Rows are points. The last column is the point's height on a tilted bowl or saddle (a function of degree 2), plus a little noise. Along how many of its main directions does it bend up, bend down or stay straight?

Points (18 x 4):
[[-0.08  0.11 -0.43 -0.16]
 [-0.49  0.42 -0.32 -0.05]
 [-0.38 -0.54  0.30 -0.40]
 [ 0.42  0.40 -0.32 -0.13]
 [-0.57 -0.44 -0.01 -0.47]
 [ 0.23 -0.43  0.00 -0.28]
 [ 0.70 -0.31  0.79 -0.13]
 [-0.32 -0.58  0.02 -0.50]
 [-0.53 -0.03  0.56 -0.05]
 [-0.16  0.52 -0.22  0.10]
 [-0.34  0.24  0.42  0.20]
 [ 1.02  0.22  0.40 -0.17]
 [-0.23  0.27  0.01  0.17]
 [-0.63 -0.94  0.51 -1.16]
 [ 0.25 -0.50  0.02 -0.37]
 [-0.07  0.14  0.11  0.19]
 [ 0.27 -0.97  0.15 -0.97]
 [-0.37  0.12  0.48  0.13]]
Directions: 0 up, 3 down, 0 straight

Points (21 x 5):
[[-0.58 -0.05 -0.52 -0.67 -0.94]
 [ 0.30  0.30  0.14 -0.57 -0.51]
 [-0.09  0.30  0.34  0.52 -0.12]
 [-0.04  0.23 -0.42  0.39 -0.24]
 [ 0.14 -0.82  0.20 -0.47 -0.40]
 [-0.73  0.11  0.13 -0.24 -0.32]
 [-0.54 -0.42  0.01 -0.01 -0.19]
 [-0.13 -0.23 -0.51  0.51 -0.31]
 [ 0.09  0.20 -0.32 -0.07 -0.35]
 [-0.38  0.74  0.14 -0.18 -0.63]
 [ 0.08  0.14 -0.94  0.18 -0.73]
 [-0.16  0.58  0.46 -0.10 -0.40]
 [-0.38  0.46  0.38  0.45 -0.29]
 [-0.14 -0.50  0.28  0.53 -0.12]
 [-0.12 -0.13  0.67  0.24 -0.03]
 [ 1.15 -0.08  0.30  0.63 -0.77]
 [ 0.76 -0.24 -0.17  0.74 -0.38]
 [-0.37 -1.10  0.68 -0.33 -0.20]
 [-0.20 -0.12 -0.18  0.10 -0.18]
 [ 0.03  0.67  0.40  0.38 -0.38]
 [ 0.42  0.01  0.56 -0.05 -0.24]]
Directions: 0 up, 3 down, 1 straight

Points (43 x 7):
[[-0.07 -0.41 -0.09 -0.47 -0.54 -0.72 -0.22]
 [ 0.64 -0.20 -0.09  0.14 -0.30 -0.85 -0.17]
 [-0.15  0.17 -0.04 -0.09 -0.31 -0.02  0.10]
 [ 0.36 -0.52  0.39  0.29  0.92  0.55  0.70]
 [-0.26  0.03  0.03 -0.25  0.77 -0.51 -0.16]
 [-0.73  0.34  0.06 -0.33 -0.24 -0.06  0.34]
 [ 0.04  0.95  0.06 -0.78 -0.20 -0.25  0.30]
 [ 0.31 -0.53  0.73 -0.03  0.17  0.51  1.01]
 [ 0.06  0.23  0.12  0.38 -0.72  0.37  0.31]
 [ 0.24  0.02 -0.09 -0.22 -0.42 -0.29  0.19]
 [ 0.20  0.40  0.09  0.40 -0.56 -0.11  0.10]
 [-0.36  0.26  0.43  0.74  0.12  0.09 -0.16]
 [-0.27  0.15 -0.44 -0.06  0.00  0.56  0.26]
 [-0.25  0.65 -0.31  0.27  0.31 -0.64  0.02]
 [-0.38  0.67 -0.03  0.02  0.64  0.24 -0.18]
 [-0.34  0.35 -0.19 -0.37  0.13  0.35  0.24]
 [ 0.71  0.63  0.65 -0.30  0.15  0.77  0.31]
 [-0.76 -0.07 -0.22  0.21 -0.46  0.72  0.57]
 [ 0.02 -0.47 -0.88  0.05  0.03 -0.64 -0.75]
 [ 0.02  0.26 -0.11  0.01  0.07 -0.44 -0.15]
 [ 0.01 -0.38 -0.48  0.79  0.48  0.01 -0.39]
 [ 0.13  0.09 -0.72 -0.12  0.52  0.38  0.05]
 [-0.50  0.10 -0.70 -0.72 -0.26  0.37  0.79]
 [-0.40  0.41 -0.05  0.39 -0.40 -0.44 -0.13]
 [ 0.28 -0.68  0.40 -1.04  0.06  0.21  1.04]
 [ 0.43  0.78 -0.77  0.72 -0.10  0.57  0.08]
 [ 0.56  0.15  0.09 -0.26  0.17  0.42  0.35]
 [ 0.43  0.32 -0.34 -0.42  0.12 -0.02  0.19]
 [ 0.01 -0.43 -0.14  0.22 -0.16 -0.17 -0.41]
 [ 0.31 -0.38 -0.57  0.62 -0.55  0.26 -0.27]
 [-0.65  0.15 -0.11 -0.72  0.63 -0.18  0.36]
 [ 0.53 -0.12 -0.69  0.66 -0.24  0.28 -0.10]
 [ 0.49 -0.42  0.44 -0.83 -0.53 -0.27  0.93]
 [ 0.30  0.74 -0.43 -0.22 -0.10  0.78  0.20]
 [-0.44 -0.98  0.14 -0.63  0.47  0.44  0.96]
 [-0.62  0.11 -0.02  0.41  0.33 -0.28 -0.10]
 [-0.49  0.80 -0.23  0.02  0.87 -0.15 -0.02]
 [ 0.16  0.70 -0.59 -0.18 -0.28 -0.78  0.63]
 [ 0.32 -0.08 -0.14  0.18 -0.21 -0.55 -0.26]
 [-0.33  0.13 -0.90 -0.32 -0.26 -0.49  0.31]
 [-0.28  0.20 -0.06  0.37 -0.14  0.51  0.10]
 [-0.19 -0.15 -0.50  0.08  0.15 -0.10 -0.20]
 [-0.92 -0.17 -0.23  0.78  0.08  0.18  0.11]]
Directions: 3 up, 1 down, 2 straight

Points (75 x 9):
[[ 0.09 -0.01  0.33  0.40  0.77  0.60 -0.54 -0.33 -0.03]
 [-0.37 -0.41 -0.80 -0.23  0.23 -0.43 -0.58 -0.50  0.69]
 [-0.93 -0.63 -0.36 -0.59 -0.12  0.32 -0.10 -0.57  0.85]
 [-0.66 -0.78  0.10  0.08  0.14 -0.97  0.24 -0.57  0.64]
 [ 0.37 -0.52  0.03 -0.28  0.43 -0.18  0.40  0.02  0.21]
 [ 0.00 -1.01  0.38 -0.51 -0.13  0.34  0.47  0.35  0.67]
 [-0.25 -0.51 -0.32 -0.12 -0.12 -0.07 -0.46  0.09  0.50]
 [ 0.40  0.19 -0.58  0.87 -0.15 -0.07  0.71  0.54  0.78]
 [-0.06  0.12 -0.28 -0.02  0.54  0.24  0.31  0.10  0.19]
 [-0.28 -0.15  0.81 -0.39  0.87  0.20  0.08 -0.85  0.10]
 [ 0.28  0.29  0.65 -0.27  0.56 -0.03 -0.68  0.22 -0.25]
 [ 0.58  0.34  0.70  0.18  0.83  0.17  0.17  0.21 -0.19]
 [-0.40  0.69  0.34 -0.19  0.77  0.22 -0.50  0.67  0.01]
 [-0.70  0.76  0.17  0.23 -0.75  0.01 -0.38  0.52  0.35]
 [ 0.33 -0.33  0.43 -0.17 -0.25 -0.16 -0.38  0.09  0.11]
 [ 0.48 -0.09 -0.01 -0.42 -0.40 -0.18  0.35  0.43  0.39]
 [ 0.48 -0.23  0.17  0.54 -0.14  0.37 -0.28  0.07  0.23]
 [ 0.47  0.44 -0.07  0.25  0.30 -0.68 -0.55  0.11 -0.38]
 [-0.39  0.00  0.48  0.26  0.55 -0.01  0.39 -0.49 -0.04]
 [-0.12  0.39 -0.36  0.19  0.16 -0.04 -0.75  0.09  0.06]
 [ 0.11  0.24  0.20  0.63  0.71 -0.05 -0.01 -0.24 -0.31]
 [-0.49 -0.17  0.02  0.36  0.00 -0.19  0.24 -0.03  0.18]
 [ 0.09  0.08 -0.33  0.43 -0.31  0.13 -0.56  0.46  0.37]
 [ 0.86 -0.77 -0.90  0.40 -0.31 -0.51 -0.24  0.36  1.06]
 [-0.22  0.12  0.12  0.32  0.50  0.88 -0.24 -0.07  0.11]
 [-0.65 -0.63 -0.18 -0.54  0.33  0.34  0.25 -0.42  0.56]
 [-0.14  0.80 -0.11  0.09 -0.11  0.37 -0.45 -0.36 -0.02]
 [ 0.95  0.47 -0.41 -0.38 -0.14  0.00  0.80  0.61  0.71]
 [-0.62 -0.03  0.34  0.34  0.05  0.61  0.31  0.16  0.22]
 [ 0.67 -0.21 -0.29  0.07  0.16  0.12  0.57  0.64  0.68]
 [ 0.68  0.03  0.42 -0.37 -0.20 -0.76  0.68  0.50  0.35]
 [ 0.74 -0.27 -0.55  0.08 -0.26 -0.07  0.74  0.13  0.78]
 [ 1.09 -0.57  0.01 -0.02 -0.35 -0.05 -0.10  0.34  0.51]
 [-0.18  0.25 -0.02 -0.21 -0.07 -0.21  0.10 -0.03  0.04]
 [ 0.38  0.54 -0.47 -0.03  0.54  0.59  0.14  0.44  0.34]
 [ 0.26  0.24 -0.81 -0.34 -0.25  0.06  0.44  0.40  0.76]
 [ 0.16 -0.05 -0.55 -0.18  0.68 -0.34 -0.21  0.19  0.15]
 [-0.16 -0.73 -0.91 -0.74  0.49 -0.64 -0.52  0.43  0.91]
 [-0.35  0.38  0.39 -0.06 -0.38 -0.63  0.69 -0.34  0.23]
 [-0.09 -0.18 -0.07 -0.02 -0.17 -0.41  0.16 -0.53  0.17]
 [-0.01  0.60 -0.31  0.04 -0.45 -1.02 -0.52  0.49  0.19]
 [ 0.42  0.38 -0.27 -0.31  0.69  0.91 -0.17 -0.85  0.23]
 [ 0.32  0.12  0.00 -0.58 -0.20 -0.58 -0.28  0.78  0.28]
 [-0.29  0.24 -0.40 -0.21 -0.27 -0.09 -0.07 -0.13  0.30]
 [ 0.06  0.48 -0.44  0.21 -0.37  0.16 -0.15 -0.07  0.20]
 [-0.36  0.16 -0.46  0.08  0.14 -0.03 -0.38 -0.04  0.23]
 [ 0.44 -0.46  0.35  0.01 -1.62 -0.24 -0.50 -0.09  0.95]
 [ 0.01  0.31 -0.35  0.15 -0.04 -0.18 -0.24  0.02  0.05]
 [ 0.09  0.48 -0.36  0.75 -0.81 -0.03  0.80  1.12  1.17]
 [ 0.37  0.26 -0.05  0.99 -0.21 -0.76 -0.18  0.08 -0.10]
 [ 0.01  0.66  0.04  0.94 -0.04 -0.63  0.29 -0.18 -0.29]
 [-0.35 -0.07  0.30  0.45  0.18 -0.22 -0.17  0.82  0.26]
 [ 0.20  0.25 -0.44 -0.22  0.30 -1.16 -0.15 -0.14 -0.04]
 [-0.10  0.06  0.46 -0.12  0.78 -0.31 -0.33 -0.77 -0.16]
 [ 1.59 -0.64 -0.08  0.24  0.07  0.09  0.16  0.00  0.65]
 [ 0.04  0.31 -0.05  0.04 -0.08  0.37  0.54 -0.60  0.14]
 [ 0.48 -0.63 -0.06 -0.17 -0.28 -0.54  0.34  0.29  0.51]
 [ 0.16 -0.45  0.09  0.46  0.41  0.37  0.38  0.17  0.36]
 [ 0.28 -0.64  0.36  0.03  0.25 -0.46  0.11  0.08  0.17]
 [ 0.34  0.21 -0.18 -0.10 -0.64 -0.28 -0.13  0.01  0.21]
 [ 0.21  0.01 -0.22  0.04  0.18 -0.19 -0.10 -0.61 -0.02]
 [-0.46  0.41  0.56 -0.46  0.09 -0.31 -0.23 -0.43  0.03]
 [-0.03  0.28  0.16 -0.35 -0.09 -0.33  0.14 -0.31 -0.03]
 [ 0.79 -0.01 -0.12  0.90 -0.43 -0.08  0.20  0.17  0.42]
 [ 1.02  0.39  0.39  0.54  0.73  0.15 -0.29 -0.46 -0.32]
 [ 0.18  0.62 -0.29 -0.06 -0.10 -0.09  0.09 -0.48 -0.02]
 [-0.57 -0.28  0.14  0.33  0.91  0.10 -0.85  1.04  0.65]
 [ 0.69  0.74  0.31 -0.07  0.43  0.29  0.11 -0.26 -0.30]
 [-0.55 -0.39  0.25  0.47  0.57  0.12  0.40 -0.38  0.20]
 [ 0.59 -0.07  0.06  0.03  0.63 -0.26 -0.17  0.35 -0.11]
 [-0.24 -0.24 -0.52  0.39  0.28 -0.23 -0.11 -0.74  0.33]
 [-0.32 -0.50  0.44 -0.13 -0.53 -0.79 -0.07 -0.29  0.44]
 [ 0.09 -0.22 -0.07 -0.10  0.63 -0.06 -0.68 -0.68  0.03]
 [ 0.16  0.48 -0.07  0.36  0.53  0.42 -0.66  0.57  0.05]
 [ 0.57  0.58  0.42 -0.21  0.15 -0.86 -0.06 -0.21 -0.42]]
Directions: 6 up, 0 down, 2 straight
